Each row of a before or after table is a point. The points were changed in one or more steps. Then noise was added and the rows were shuffled. The steps act on how far a point lies along the listed directions, d1 being the first. Write out the steps. A step turns or swaps two directions, mirrors them in a line or flattens them onto one, adds a multiple of one to another, or multiplies one. Angles are multiples of 10 degrees, from the lower direction toward the higher: turns from -170 to 170, lines from 10 to 170 but not 90. Use the fewest steps. Two steps may share a direction if one is a turn and the other turns, adds or multiplies; they go together, in the order done. Otherwise the lowest direction goes first.

Directions:
(1): [-27  47]
(2): [47 27]
Before:
[[ -9   5]
 [ 16  -1]
 [-10 -32]
 [ 20 -14]
 [ 24 -29]
 [  3 -11]
 [ -7 -20]
 [-24 -16]
 [-13  10]
 [ 27 -54]
 [-16  27]
 [ 25 -11]]
After, 12 rows:
[[  4 -27]
 [  9   0]
 [ 20  16]
 [ 26 -19]
 [ 19  19]
 [-13  -8]
 [ 35  11]
 [ 61   6]
 [-30  -7]
 [ -6  -6]
 [  7  14]
 [ 17 -14]]
Steps: turn d1 and d2 by -70 degrees

Directions:
(1): [ 43 -26 -44]
(2): [-15  49 -43]
Before (9 x 3):
[[ 12  -6   7]
 [ -2  -3  -2]
 [-12   6  13]
 [ 17 -19 -13]
 [ 19 -26   4]
 [ -6  -9  15]
 [  1   2   0]
 [ 12  -5 -12]
 [ 23 -15 -27]]
After:
[[ 37 -21 -44]
 [  1   2  -1]
 [ 17 -21  17]
 [ 17  -7 -20]
 [ -6 -24  31]
 [-19   8  21]
 [ -1  -3   1]
 [ 35 -61  21]
 [ 30 -36 -16]]
Steps: multiply d1 by 1.6; multiply d2 by 2.5

Directions:
(1): [  6 -39 -44 -15]
(2): [  0  46 -31 -26]
(3): [-11  11 -29  52]
(4): [60  6 -1 11]
Before, 10 rows:
[[-22 -11 -58 -21]
 [-44  26 -27  -5]
 [ 19 -11   0 -10]
 [-22 -18 -18 -31]
 [ -9  30  -7  -7]
 [ 21 -39  37  12]
 [-25 -50 -28   9]
 [ 36 -12  15  47]
 [-47 -33 -16 -37]
 [ 26  -1  14 -26]]
After:
[[ 25  -1 -17  60]
 [-59  17   9 -15]
 [ -3  37  20  -6]
 [  0 -17  36  62]
 [ -7  22   2   6]
 [  5  -4  21  40]
 [-27 -22 -19  53]
 [-40   4 -29 -38]
 [ 37  -7   4  -3]
 [ 45 -32  -2  21]]
Steps: mirror d1 and d3 in the line at 50 degrees; mirror d2 and d4 in the line at 40 degrees

Directions:
(1): [ 13 -20 -47 -39 -32  16 -29 -53]
(2): [ 60   5 -50  12  28 -38  -9  26]
Before, 13 rows:
[[-41  14  53  36  22  -2  34  21]
 [-33   6  42  -2  -6  23   9  -2]
 [  4   4  -1  22  26 -10   7  13]
 [ -9 -20 -12 -18 -14  15 -10 -25]
 [ 45  -6 -42  -1 -13 -17 -26 -15]
 [ 17  13  21  19  26 -27  15  34]
 [  4   1 -18  -2  -1   6  -6 -16]
 [ 19  29   4  44  59 -39  29  59]
 [ -5  33  15  22   9 -17   5  21]
 [-16   9   2  -3  -1  17   2 -15]
 [ 20  -6 -29 -15   9 -12 -20 -24]
 [ 11  10  10  28  22 -10   8  39]
 [ 27   1 -18   3  13 -14  -1  11]]
After (13 x 8):
[[ 49  -4 -40   4  -8 -21 -24  -8]
 [ 10  11  29  21  23 -22  19  32]
 [  0   6   5  24  26  -8   8  12]
 [  9  30  18  47  57 -34  35  60]
 [ 26   1 -15   5  15 -16   3  12]
 [ -9  33  19  24   7 -13   6  19]
 [  4  10  14  29  18  -6  10  39]
 [-32   4  39  -7 -10  26   7  -7]
 [ 23  -5 -31 -12  15 -16 -18 -21]
 [  4   2 -19  -2   1   4  -5 -15]
 [-48  11  57  32  16   6  32  13]
 [-14   9  -1  -6  -1  17   1 -16]
 [ -4 -20 -18 -18 -13  12 -12 -24]]
Steps: turn d1 and d2 by 10 degrees

Directions:
(1): [-50 -10 -12 -39  -7 -27 -47  11   0]
(2): [-26  29 -31 -18  -5   8  49  38 -26]
(3): [  2  34  12  18  29 -60   0 -13 -35]
(4): [  3  26 -20   1  30  49 -41 -11 -36]
Before, 13 rows:
[[ 10  -1  10   8  -1   1   6  -8   2]
 [ -6  12  -5   0  16 -29  16   9 -21]
 [ 11  -5  -4   7   3  27 -11  -8   4]
 [-19   7  -7 -17  -5  -3 -10   4  -3]
 [  9   8  -2   4  10  12  -9 -13  -1]
 [ -9  -5   2 -23  -1  -5 -22  -1  -1]
 [-19   8  -8  -4   4 -30   3   6 -14]
 [ -6  -4   4  -5   4   0 -23   2  -1]
 [  2  -4   5  -2   9   7 -23 -16  -2]
 [  0   1  -7  -1  -2  22 -29   6  -2]
 [-23   4 -19 -13  -5  -2  21  14 -14]
 [ -7   8  -3  -3  11  -6  -9   2  -4]
 [ -9  12  -6  -4  -5 -14  24  11 -10]]
After:
[[-27 -19  -3 -17 -17 -31   9   8  11]
 [-19   4 -19 -19 -13  23 -15  26  -2]
 [-36  -6  -8 -46  -5 -15 -42   9  -3]
 [ 10  17  -9   6   9  14  15  -2  -7]
 [-14   8  -9 -14   9  11 -15  -2 -16]
 [ -1   7   9   7  17 -59  10  -1 -15]
 [ 23   6   9  19   5  14  14 -11  -5]
 [ 12   1 -14   8  -2  44  17   4   1]
 [-32   0  -1 -12   4 -60 -19   0  -9]
 [-41  -2  -9 -34 -13 -22 -27   8   4]
 [-18   8  -5 -10  10 -18 -10   6  -5]
 [  0  -1  11   4  -7 -33  15  -3   5]
 [-28   1  -7 -21   2  -5 -31  14  -8]]
Steps: multiply d1 by 2.5; turn d2 and d4 by -70 degrees; multiply d3 by 1.6

Directions:
(1): [-23  -3 -30  56  13 -13 -29 -46  16  20  -9]
(2): [-15 -38 -18 -13 -15 -48 -18  -4  -8 -50  31]
(3): [ 35 -15   9  44 -60  17  -4  15  22  -1  23]
(4): [ 22 -36  -7  13   0  32  12 -28 -52 -27 -35]
(5): [-22 -53   4  -4  17  17  52  -9  43   7   9]
Before:
[[ 37  -8  21 -17 -25   8   0  27 -37 -27   0]
 [-11  -7  -3  22 -15  -1  17   6  45   2  13]
 [ 25  20 -16   3  -7  -2 -30 -24 -36   5 -24]
 [ 41  44   2  36 -27  16 -35  10 -50  -1 -13]
 [ -9  16  -5   7  -9  -5  -3   4  13   9  12]
 [ -5  19   2  -8 -15 -11 -18   6  17   5  27]
 [ 29  54   5   5  -6  20 -22   4 -50  19 -28]
 [-18  -1  -9   4  -8 -23 -19  18  27  12  19]
 [ 22   2  29 -22  -6  14  10  31 -19 -32  18]]
After, 9 rows:
[[-13   2   4 -25  -1   4   3   2  19   5  24]
 [-33   5   5 -17  57  -2   1 -18 -14 -11 -10]
 [ -9   8   0  -5  -8  -2   6   9  11   3  13]
 [ 10  41  11 -13 -14   8   4  34   1  -6  -6]
 [-17 -61  -7 -21   8 -17  34   7  -9 -52  32]
 [  7 -51 -11  -5 -20 -10  15 -18   6 -14  14]
 [ -6   1   8  -6  -4   8   4  25  22  17  10]
 [-22 -22  -4 -30  44  -6  16 -20 -18  -2 -16]
 [-23 -52 -25 -11 -10 -33   0 -22  -9 -41  26]]
Steps: turn d1 and d3 by 110 degrees; turn d2 and d5 by 140 degrees; multiply d4 by 0.7

Directions:
(1): [  8  38  -4 -22  32  26   1  27 -17   3  -7 -22]
(2): [  0 -11  20  -5  -4  18  -1  -6  25  11 -60  -8]
Before (8 x 12):
[[-11  -7   4   5 -11  -3   7   3  -6  -7   9   7]
 [ -1  10  14 -12   3  20   4   6   2  10 -46 -18]
 [ -4  -3  16  -5  -4  20  -2  -9  20  21 -60  -7]
 [ -2   4  21  -7   2  30   5   0  11  14 -53 -13]
 [ -2   4 -19   4   6 -16  14   8 -23  -9  56   1]
 [ -8 -18   4  14 -17 -20 -10 -23  10  -9  18  25]
 [  8  16   7 -11  11  15  -4  -5  14  -1 -32  -7]
 [ -8 -14 -12  13 -18 -25   4 -17 -14   4  12  19]]
After:
[[  9  33  -7 -13  21  11  -3   5  -6  -7   2  -7]
 [  3  39  -1 -19  27  31   0  18 -12  17 -24 -20]
 [ -8 -18   1   7 -19 -11   4 -20   3  11 -31  13]
 [ -9 -36  -3  20 -23 -28  11 -19   6  -5  27  16]
 [  3  33  -5 -17  19  15   6  22 -24   3  -1 -20]
 [  4  36   1 -17  26  32   7  21 -22   7  -6 -21]
 [ -5 -17  18   4 -12   1 -11 -21  24  -1 -30  14]
 [-12 -10  10   4 -11   1   8   2   2  -3  -8   7]]
Steps: turn d1 and d2 by -70 degrees
